Rows are points. The points of each table are mixes of a few directions, plus a little noise. How many directions does each table use, and how many do they share? Where both have some left over, give the other angles between the two spaces (their principal angles), to ten degrees, smallest first.
(in the rows, 128 means zero)

First:
[[ 64 172]
 [158 107]
 [160 106]
 [130 127]]
Second (7 x 2):
[[ 89  99]
 [ 96 104]
 [155 149]
 [153 146]
 [197 178]
 [ 98 106]
 [109 114]]
Directions: first 1, second 1, shared 0; angles 70

First:
[[114 139 157  68 160 138]
 [149 203 130 190  72  75]
 [129 115 102 147 123 124]
 [142 152 150 152 102 117]
 [127 110  99 146 127 127]
 [135  54 179 100 150 193]
 [100 125  81  94 162 119]]
Second, 6 rows:
[[133  90 161 103  95 125]
 [122 171  90 156 165 132]
 [122 166  94 153 161 131]
 [141  42 205  72  53 120]
 [126 141 117 136 139 129]
 [124 158 101 148 154 131]]
Directions: first 3, second 1, shared 0; angles 50

First:
[[145 107 143  75 190 179 181 120 121 154  82]
 [114 117 134 180  79 137  85 164 162 135 150]
 [112 155 148 159 131 128 165 119 105  89 107]
 [ 92 159 134 164 115 125 120 136 146 126 151]
 [130 117 142 141 135 154 145 137 111 117 101]
 [149  55  28  81 133 143  20 163  87 203 162]
 [105 159 145 148 120 118 136 123 152 122 143]
 [200 126 163  79  97  51 162  77 168  78 123]
 [108 157 115 124 148 117 136 114 106 125 134]]
Second (8 x 11):
[[130 116 111 104 129  90 113 169 153 105 125]
 [116  96 123  84 189  72 131 168 162  91 152]
 [171 158 127 159  96 135 107 125 126 144 120]
 [116 108 152 139 180  97 101 141 156 131 140]
 [ 60 112 111 138  35 157  99 139 116 150  63]
 [110 116 120  91 149 141 174 114 110 107 144]
 [146 140 166 144 204 166 179  57  96 139 179]
 [176 175 115 164  43 167 119 109 104 153 102]]
Directions: first 5, second 4, shared 0; angles 40, 50, 70, 80

First, 8 rows:
[[122  97 129  71 186 150 210 120 131 102 118 156 119 141]
 [126 114 128 102 154 137 166 124 128 116 124 141 124 134]
 [127 123 129 119 138 131 142 127 128 124 126 133 126 130]
 [126 117 129 108 148 135 156 125 129 119 125 138 124 133]
 [132 145 128 160  97 116  83 133 127 142 134 113 133 121]
 [122  98 129  72 184 149 208 120 129 102 119 156 119 141]
 [136 173 127 211  44  97   7 141 127 167 142  87 142 110]
 [133 158 127 183  72 108  49 136 127 154 137 101 137 115]]
Second:
[[146 136 122 103 196 153 182 126 158 122 118 166 107 197]
 [140 150  83  59 104 140 151 169 135 115 136  65 108  89]
 [129 117 156 161 181 133 140 100 139 132 117 191 130 192]
 [115 123 132 146  73 108  83 130 103 133 136  95 144  70]
 [129 140 102  92  90 127 124 155 122 123 138  73 121  81]
 [133 137 109  97 116 134 136 146 130 125 131  98 120 110]
 [109 108 165 196 107 104  78  96 104 140 130 155 155 116]
 [124 116 155 168 161 126 126 100 130 134 120 177 138 170]]
Directions: first 1, second 2, shared 0; angles 40

First (10 x 24):
[[103 107 111 134 123 141 123 164 114 158 134 121 120 118 127 145 146 149
  100 160 122 132 132 105]
 [113  92 101 139 130 134 139 153 148 136 136 144 100 109 139 167 128 149
  135 162 141 120 123 114]
 [122 130 169 103 187 103 137  93  67 187  93  69 131 175 100  99 168 131
   74 125  93 120 126 129]
 [ 96 103  84 145  97 156 129 179 142 124 142 153 135 106 133 164 103 158
  128 166 134 135 141 108]
 [152 188 167 111 117 124  96 104  99 126 126 102 156 140 119  69 153  93
  109  79 112 143 130 139]
 [130 141 144 125 128 126 112 134 109 149 132 110 122 126 128 111 163 118
  106 120 121 133 123 120]
 [128 126 147 103 191  98 188  31 114  91  56 120 194 221  83 118  25 150
  147 104  96 108 150 181]
 [234 185 155 143  78 108  89  89 232  34 192 190  62  51 193  98 159  26
  241  43 202 128  81 159]
 [ 99  92  91 144 109 147 131 182 140 142 143 146 112 101 138 167 128 156
  121 172 136 129 132 104]
 [104 117 110 131 121 140 134 145 119 133 123 131 148 134 119 141 107 150
  115 147 119 131 141 122]]
Second:
[[121 155  96 167  57 209  72 188 168 101 169 177 183  49 134 121 137 164
  137 128 144 166 139 130]
 [ 78  91 152  73 144 118 195  97 115 193 114 133 177 106 163 148 100 142
  140  99  94 117 103 155]
 [190 170 127 156 123 114  94 106 152  47 128 133  99 159 107 101 120  93
  153 115 158 129 141 133]
 [121 186 146  76  69  95 151 102  91  86 117 129 189 178 143 103  33  60
  144  61 101 139 152 142]
 [ 67  62 114 112 163 138 179 137 114 193 108 125 151 122 129 171 111 189
  110 166 102 116 123 128]
 [174 118 115 152 150  87 124 120 152  83 132 124  33 158 124 143 138  93
  151 154 167 104 125 108]
 [132 133 142 122 138 114 111 142  98 163 133  94  92 134 128 116 182 110
   93 136 122 127 121 105]
 [141 109 130 163 181 150 100 133 133 158 122 108 101 117  98 122 203 174
   96 166 135 128 120 122]]
Directions: first 4, second 6, shared 4

First, 11 rows:
[[ 90 130 202 131  52 114 105 141 128 167 210 185 104  96 147  76 113 138
  162 100 126 204 113 152  96  84 182 119 174 158 137 210]
 [110 117 122 108 120 145 102 103 134 107 122 139 132 120 164 140 133 108
  113 103 137 109 122 146 102 129 139 154 124 107 117 113]
 [180 143 135 166 156  83 196 189 102 165 123  96 115 152  38  96 142 169
  153 185 114 152 152  96 194 130  97  55 132 175 168 159]
 [162 153  45 150 214 158 147 107 158 108  57  59 174 165 104 205  90 133
  110 180 112  78 127  66 169 176  63 163  78  97  85  34]
 [129  92 142  94 113 110 130 134  91 102 115 146 101 120 139  96 194 107
  107  95 151  96 147 179 114 122 145  98 133 128 170 144]
 [138 116 119 118 139 122 137 131 114 113 108 121 122 133 123 126 154 121
  115 125 135 103 139 139 133 134 122 115 121 125 143 119]
 [121 194 122 194 140 152 126 125 191 188 171 107 169 137 104 170   7 172
  176 186  86 205  92  39 153 129 108 172 130 141  60 122]
 [158 140 128 153 148 105 167 161 117 152 125 106 124 143  74 115 129 154
  144 165 117 144 139 103 169 131 107  91 128 154 145 142]
 [100  99 160  94  83 125 100 117 111 111 147 169 106 104 170  99 165 104
  118  78 147 124 129 181  86 109 167 127 146 123 147 156]
 [121 109 140 108 112 122 121 127 111 114 128 144 114 119 143 111 160 114
  117 104 141 115 134 159 112 122 143 119 134 126 147 139]
 [ 97 114  94  93 131 173  77  70 150  80 102 134 149 119 200 174 123  88
   93  88 141  78 113 148  82 142 135 195 107  76  90  70]]
Second:
[[123 151 164 159 103 116 134 151 140 174 176 140 124 122 105 105  90 156
  165 147 113 192 118 106 138 107 139 116 152 160 124 173]
 [ 98 113 115  90 109 125 119 100  95  90 145 153 111 103 184 152 187 109
  103  63 102 105 107 165  95 142 152 140 112  77 149 148]
 [141 131 129 141 140 131 131 137 141 138 114 116 136 139 107 121 108 132
  134 153 141 130 138 115 141 124 116 124 132 146 120 114]
 [170  83  84  92 182 128 142 127 102  69  26  93 127 156 113 126 195  92
   77 133 178  22 175 162 142 151  94 105 101 117 155  56]
 [163 136 166 166 129 102 157 181 133 177 131 116 122 146  54  72 101 156
  162 186 149 168 156 107 168 104 116  77 157 196 143 152]
 [128 111  71  98 168 164 105  84 140  72  61 104 151 139 166 178 140  92
   83 114 147  49 132 138 112 157 107 172  93  81 103  46]
 [102 141 171 134  76 100 137 143 105 158 208 167 101  99 137 107 141 151
  156  98  88 194 103 136 117 110 165 108 150 134 153 215]
 [ 68 157 121 125  94 159  87  77 152 127 192 158 143  96 204 186  89 128
  134  80  77 166  70 115  83 134 158 199 120  74  84 144]
 [158 130 132 149 150 126 139 152 144 147  98 105 138 151  82 106 101 136
  138 176 156 127 153 109 156 121 105 110 136 166 122 105]]
Directions: first 3, second 3, shared 2; angles 40

First (10 x 32):
[[119 126 109  80 182 164 160  52 138 106 165 103 134 138 159 121 115 146
  121  88 134 136  95  89 155 105 121 178 156 161 145 167]
 [104 111 116  80 158 121 131 106 152 123 125 129 138  90 153 120 139 164
  116 130 162 109  78 110 112 131 168 171 136 146 125 124]
 [127 135 102  95 173 161 145  78 148 117 149 119 130 131 145 108 124 134
  123 103 129 135 108 118 141 115 119 154 151 160 144 145]
 [131 115 122 133  74  94 141 181 152 159  99 208 142 160 130 116 129  87
  109 141 128 114 136 121 145 149 106  48  76 105 101  77]
 [121 104 159 147  53  49  82 216 125 144  70 172 123  91 111 147 160 148
  135 174 147  92 135 150  76 171 169  99  69  89  85  83]
 [135 139 174 193 113 150 146 122  53 119 165  57 124 172 109 181  87 102
  142 122 100 163 175 108 167  94 100 129 158  88 147 177]
 [125 124 149 166  84  83  84 210 123 149  82 144 123  85  99 136 150 132
  135 183 140 111 142 172  79 155 167 102 108  96 109  82]
 [132 106 144 121  63  67 107 171 134 130  93 184 123 132 128 139 151 141
  134 131 131  99 136 123 110 163 130  97  59 111  87 108]
 [111 148  79  92 235 210 171  54 159 130 171  85 147 114 151  88 104 117
  103 117 142 154  81 120 155  87 134 173 215 173 180 138]
 [174 171 127 172 144 181 113  91  96 102 161  77  95 167  95 124 120 108
  162  91  68 169 193 169 140 110  66 128 153 149 157 180]]
Second (10 x 32):
[[ 97  93 144 147 150 151 128 147 124 116 124 132 122 107 130 139 147 158
  100 127 120 118 112 150 154 144  89 133 109 100 133 121]
 [143 146 181 205 183 127 174 122 178  90 119 126 151 123 111 149 149  59
  157 149 152 145  34 149 115 162 138 154  25  96 118 167]
 [181 192  69  52  57  84 109  91 109 177 140 119 129 168 130 100  80 101
  166 118 128 138 202  75  78  86 194 103 216 198 126 122]
 [ 98  92 131 129 136 148 118 147 115 123 126 131 118 111 133 133 140 168
   98 124 117 115 134 143 154 135  93 127 132 111 134 114]
 [168 136 206 224 189 136 156 108 212  48 107 143 139 164 134 134 160  35
  188 178 183 171  46 140 124 133 192 160  24  94 105 170]
 [ 98 123  86  79 101 125 121 143  77 178 142 116 126  96 118 132 112 182
   88  95  91  99 159 128 130 137  75 113 173 141 143 108]
 [150 145  87  69  77 113  97 111 106 155 133 128 117 156 141 104 103 142
  138 121 125 130 200  94 115  89 164 110 207 170 128 108]
 [160 110 145 132 120 140  90 112 158  84 114 150 105 185 164 103 137 119
  160 159 162 156 172 109 145  79 198 127 157 136 114 117]
 [ 86  90 130 132 142 149 126 155 107 131 129 129 123  94 126 141 141 177
   86 117 108 107 122 151 156 147  70 129 122 103 137 115]
 [102 154 102 112 124 110 162 139  93 180 145 104 150  77  93 150 113 137
   99  93  93 100  97 137 105 169  67 124 114 130 142 136]]
Directions: first 5, second 3, shared 0; angles 80, 90, 90

First (9 x 32):
[[140 131 112 147 133 133 122 130 138 118 107 129 138 123 141 129 129 115
  115 125 152 153 124 130 134 115 120 117 114 129 121 138]
 [165 132 209 130  39 104  76 145  94 160 195 172 132 169 151 121 141 141
  182 129 139  78 144 147  90 158 156 178 149 141 106  97]
 [151 133 113 159 126 133 108 131 139 113 101 140 140 125 155 131 136 112
  109 126 166 163 124 135 128 106 117 115 106 131 113 136]
 [140 127 175 130  85 121  92 134 106 137 157 169 110 149 153 132 148 148
  131 144 126 108 137 141  92 127 131 154 130 132 111  94]
 [121 129 104 118 149 126 159 126 141 134 123  89 150 117  96 120 104 111
  150 109 125 124 123 116 160 148 139 119 140 127 145 157]
 [ 63 120  78  70 206 134 220 109 143 136 124  45 127  97  41 119  86 130
  144 112  59 101 119  94 182 163 139 107 161 114 183 162]
 [142 129 129 155 122 137  95 129 128 109 105 166 114 130 171 139 153 133
   87 145 151 161 128 140 104  90 106 121  99 128 106 110]
 [158 134 118 158 115 128 109 135 138 121 111 134 151 129 150 126 129 106
  127 119 170 154 126 135 133 118 125 121 113 134 114 142]
 [ 72 117 115  85 175 138 170 112 124 125 128 109  91 114  93 134 124 157
  106 143  64 110 126 114 131 127 120 121 139 116 155 115]]
Second:
[[142 134 106 136 134 125 143 130 143 131 120  97 162 120 113 118 108 101
  153 106 149 134 123 122 158 144 138 119 133 130 135 160]
 [143 134 105 136 134 123 144 132 145 132 119  95 164 120 111 118 106 100
  154 103 151 135 123 121 159 145 140 118 134 131 134 163]
 [128 128 128 127 128 128 128 128 127 128 128 129 127 128 128 128 128 128
  127 129 127 128 128 128 128 127 127 129 128 128 127 127]
 [127 128 130 128 128 129 127 127 126 128 128 131 126 129 129 128 130 131
  127 129 127 128 128 129 126 127 127 129 127 128 127 126]
 [139 132 110 134 132 124 140 130 140 131 122 103 155 122 116 120 111 106
  148 108 145 134 125 124 152 141 136 121 132 130 134 155]
 [138 132 112 133 133 125 139 130 139 129 121 107 152 122 117 121 113 108
  147 112 144 132 126 124 150 140 136 121 132 130 134 152]
 [156 138  82 144 141 121 159 135 159 135 110  65 198 113  95 107  86  73
  179  81 172 142 120 115 189 161 151 109 139 134 143 196]
 [ 79 109 210 100 107 143  74 117  75 115 158 237   7 155 186 163 202 225
   39 211  51 103 144 150  22  69  89 161 109 118 104   9]
 [111 122 157 117 121 134 109 124 110 124 138 167  84 137 148 141 155 164
   96 158 100 120 133 135  90 107 114 140 122 125 119  86]
 [120 124 143 123 124 131 117 126 117 126 134 148 105 133 139 135 141 147
  112 143 114 124 131 132 108 116 121 133 124 126 124 106]]
Directions: first 3, second 1, shared 1

First, 11 rows:
[[ 99  83 110 117 187 123  98  89  80 120 157 140 128 124 133 112  73 148
  127 115  82 138 151 140 147  83 127 188 119 111 120 108]
 [128 119 128 162 119 163 152 145 235 111 126 138  73 160 131 174 197 154
  195  71 196 114 205 162 124 132 176  61  78 158 161  68]
 [135  83 149 192 191 184 119 123 117 135 172 138 168 143  99 186  59 158
  170 127 106  10 185 173 139 110 156 152 116 147 137 102]
 [145 156 160 117  50  70 159 151 129 147 115 134 131 156 135 137 172 102
   82 134 103 145  89  65 132 138 113  65 143 146 130 124]
 [114 128 122 116 108  95 121 119  90 118 132 149 141 110 129 102 130 110
  104 161  98 139 121 125 135 122 132 142 153 140 120 142]
 [160 152 127 123 171 184 120 136 124 150 105  74 154 110 118 128  78 130
  132 133 161 114  76 135 102 156  90 167 133  82 115 179]
 [182 224 117  80  90 170 151 174 201 146  41  42 105 103 138 100 183 103
  127 124 249 208  25 110  67 212  72  99 134  71 120 207]
 [122 123 106 104 172 146 109 111 114 130 122 103 122 116 135 107  94 139
  130 112 135 159 111 134 123 123 105 173 119  89 118 143]
 [104 102 133 122 113  76 127 111  94 125 153 162 124 145 135 123 129 126
  103 126  69 139 145 103 153  94 138 123 130 146 130  94]
 [110 136 130 130  50  68 144 138 125 107 130 180 125 120 129 111 196  98
  107 169 111 139 146 119 140 130 162  82 154 183 132 121]
 [112 100 124 140 157 130 112 111 100 119 152 147 140 124 122 128  96 137
  133 136 100 103 155 147 141 106 142 158 130 135 126 115]]
Second (10 x 32):
[[147 157 136 160 146 222 113 162 155  95  95 127 122 138 136 154 110  96
  169 106 231 147 105 135  62 163 119  93 105  94 138  97]
 [ 77  79 126 143 143 103 125  96  95  96 138 192 114 134 106 145 125 164
  147  84 105 145 191 150 159  68 165 140  96 172 142  52]
 [131 142 137 125 125  89 154 113 122 154 107 126 141 137 106 141 144 167
  127  83 107 123 105 107 153 125 116 128 110 130 134 128]
 [160 144 129 156 124 141  99 134 134 148 120 138 148 154 108 166 144 144
  158 147 106  94  98 105 134 155 142 129 144 131 128 138]
 [103 121 124  63 116  82 180 122 127 131 146  77 109  82 165  53 116  98
   56 132 130 162 145 145 130 107  88 135 130 112 116 169]
 [161 134 134 152  98 120 100 135 143 161 106 142 139 163  76 189 175 181
  163 148  87 105 105 102 160 143 159 132 147 172 129 134]
 [ 90 103 127  23  77  78 199 141 153 119 134  46  67  57 161  36 134  93
   28 147 167 218 174 171 127  85  88 129 134 147 109 175]
 [175 172 131 157 137 179 106 152 146 144 111 114 153 148 132 152 126 110
  155 143 154  96  70 103  95 185 116 112 140  89 127 153]
 [ 93  84 117 164 161  86  99  80  73 119 170 206 149 149 114 146 116 163
  152 118  37  83 172 128 177  88 172 158 123 155 136  79]
 [143 143 117 138 151 180 105 146 130 111 155 113 138 118 174  99  90  63
  123 172 155 107 115 134  82 162 114 124 149  77 120 154]]
Directions: first 5, second 5, shared 1; angles 40, 50, 50, 60

First, 11 rows:
[[102  44 142 104 107   7  88 216  90  45 137  94 156 125  53 123 166 150
  160 127 142 153 142 131 182 133  84 115 177 132  86 102]
 [123 150  79 143 144 136 133 130 188 110  80 141 111 163 135 125 151 176
   83 148  95 171 148 100  94 133 151 120  93 140  98 131]
 [151  77 115 130 110  85 103 132 132 106  96 101 123 149 115 134 128 136
  135 117 132 128 165 116 120 122 132 121 123 120 107 117]
 [119 107 102 116 135  74 126 183 125  70 118 121 141 127  91 124 172 175
  128 137 130 160 147 108 139 137 124 122 138 128  95 121]
 [161 165  80 133 150 166 158 107 149 137 102 139 122 124 154 132 139 156
  110 125 134 125 155  98  87 130 174 133  92 110 128 146]
 [130 139 189 138 109 182 119  66 107 200 164 132 119 122 165 130  64  51
  145 115 133  80  88 166 136 116 113 137 138 130 178 127]
 [139  95 133 103 123  83 130 169  74  99 157 109 156  89  97 128 147 134
  170 114 167 109 141 126 155 130 118 130 158 109 129 124]
 [128 159 172 138 121 192 131  68 124 197 152 140 115 125 166 129  78  69
  132 123 124  93  92 157 126 118 120 137 127 132 170 133]
 [142 152 115 137 136 160 141 102 144 149 117 136 119 133 151 132 120 130
  115 127 123 123 136 121 106 127 146 132 109 126 134 136]
 [ 68 163 114 127 153 124 136 170 158  97 130 158 131 140 107 116 166 167
   94 162  90 185 102 125 144 141 114 122 129 157 105 128]
 [144 163 165 138 121 201 140  64 117 202 155 139 116 115 174 133  77  69
  137 114 134  83  98 152 120 117 133 140 123 124 177 138]]
Second:
[[151 116 127 114 128 132 150 137  87 112 142 132 161 101 122 125 144 122
  142 120 160 107 118 122 145 129 131 131 146 110 131 133]
 [ 37 133 202 169  62  83  36  92 191 205 102 101  49 201 135 124  37  74
  124 134  67 139 135 169 143 101  91 151 126 193 126 112]
 [ 80 208 114 123 123 124 154 152 127 158 122 138 123  95 128 119 132 154
  135 135 148 124 149 106 133 122 160 171 128 147 124 154]
 [158 134 107 105 151 144 168 150  91 104 152 139 164  86 122 127 164 147
  139 125 161 116 123 114 133 137 142 126 136 101 134 136]
 [154  51 152 148  95 120  87  86 146 121  98 113 122 184 134 132 104  84
  113 120 109 122 114 141 129 113 104 109 127 129 115 104]
 [ 71 122 206 135 107 101  67 129 129 172 177 106  86 138 117 130  70  80
  161 126  97 129 108 190 157 125  73 127 154 159 159 111]
 [160 136  90 117 174 153 153 145 133  96 138 140 136 111 127 134 167 168
  116 134 125 147 131 117 101 146 138 106 111 105 132 130]
 [154 154  82 113 184 157 158 151 137  97 145 141 134 105 124 133 171 181
  115 139 121 156 134 114  95 153 143 106 109 108 134 133]
 [177  96  83 137 151 151 131 109 169  90  90 133 124 166 138 136 150 152
   89 136 101 156 138 110  90 133 140  94  94 114 109 118]
 [143 133 116 114 104 125 172 135  69 123 114 137 179  90 126 118 148 118
  144 115 192  84 129  97 157 115 159 159 151 113 115 145]]
Directions: first 4, second 4, shared 2; angles 50, 80

First (11 x 32):
[[116 101 125 127 138 104 150 121 134 127 112 114 121 117 129 117 116 118
  123 113 147 148 121 146 118 150 116 126 128 115 123 133]
 [180 112 170 121 150 133 102  94  65 201 153 166 153 161 173 114 110 124
   97  84 172 249 149 104 165 113 130 141  66 135 142 169]
 [109 146 115 143 117 123 139 151 151 108 124 120 119 116 130 147 148 142
  150 144 121  74 119 139 116 111 142 120 151 134 126 106]
 [116 118 134 157 119 107 117 133  92 177 135 129 137 105 149 132 147 148
  140 110 153 119 144 142 121  77 174 115 131 163 147 119]
 [112 116 131 148 144  84 174 143 155 131 114 126 116 121 173 144 135 133
  140 110 179 156 112 158 122 125 120 130 123 108 114 127]
 [107 116 110 130 121 121 131 128 137 111 112 106 121 107  99 119 123 122
  132 136 112  89 127 140 108 142 129 120 150 129 128 117]
 [111 116 112 115 135 119 151 129 163  87 107 106 114 122 102 119 112 110
  124 138 118 118 111 140 112 173  99 129 141 101 111 125]
 [149 162 139 129 115 162  94 133 106 145 155 152 141 143 134 143 146 142
  131 139 106 113 140 103 147  93 150 129 123 150 139 126]
 [162 147 141 109 116 173  80 107  89 145 155 149 147 152 107 119 123 127
  112 135  94 136 147  89 150 117 137 133 112 147 142 140]
 [124 132 121 120 130 132 138 130 149 103 122 122 121 132 118 128 123 121
  128 139 118 121 119 128 125 148 111 132 133 114 119 125]
 [121 147 112 111 123 147 134 136 166  76 119 115 117 132  91 129 123 120
  130 158  89  85 113 122 120 159 104 130 148 111 115 116]]
Second:
[[112 154 149 155 101 130 141 147 161 109 120 127 102 143 161 164 158 138
  146 140 146 136  82 117 123 114 122 127 137 140  91  99]
 [109 127 129 136 131 153 136 123 135 146  79 125 179  97 156 128  91  95
  115 151  84 122 143 182 142 132 196 118 119 165 115 109]
 [143 131 130 105 123 128 131 120 126 118 117 121 139 120  99 106 120 122
  129 133 125 134 129 134 131 160 113 145 131 113 124 140]
 [126 126 110 114 139 120 143 134 159  85 138 121  98 145 104 128 130 129
  129 132 129 116 113 111 117 154  77 133 137  87 126 137]
 [129  92 121 125 138 131  98 100  90 152 146 128 125 134 110 109 108 119
  101 107 117 141 151 107 121 121 129 112 117 141 154 141]
 [ 89 114 132 151 116 154 134 118 166 100  96 112 108 139 149 148 105  95
  106 148  93 137  94 127 116 142 135 101 128 153  90  93]
 [156 113 108 126 160  95 100 133  73 170 204 152 109 141 118 123 155 173
  134  82 168 114 172  89 125  74 108 125 121 105 199 167]
 [139 144 152 125 101 131 127 125 121 133 114 123 138 123 122 122 139 131
  138 134 140 147 114 131 134 138 131 144 132 138 108 125]
 [151 155 122 117 139 111 143 151 122 142 135 142 154 111 134 127 145 151
  153 128 147 106 150 154 144 116 141 150 130 112 148 144]]
Directions: first 4, second 5, shared 2; angles 70, 90
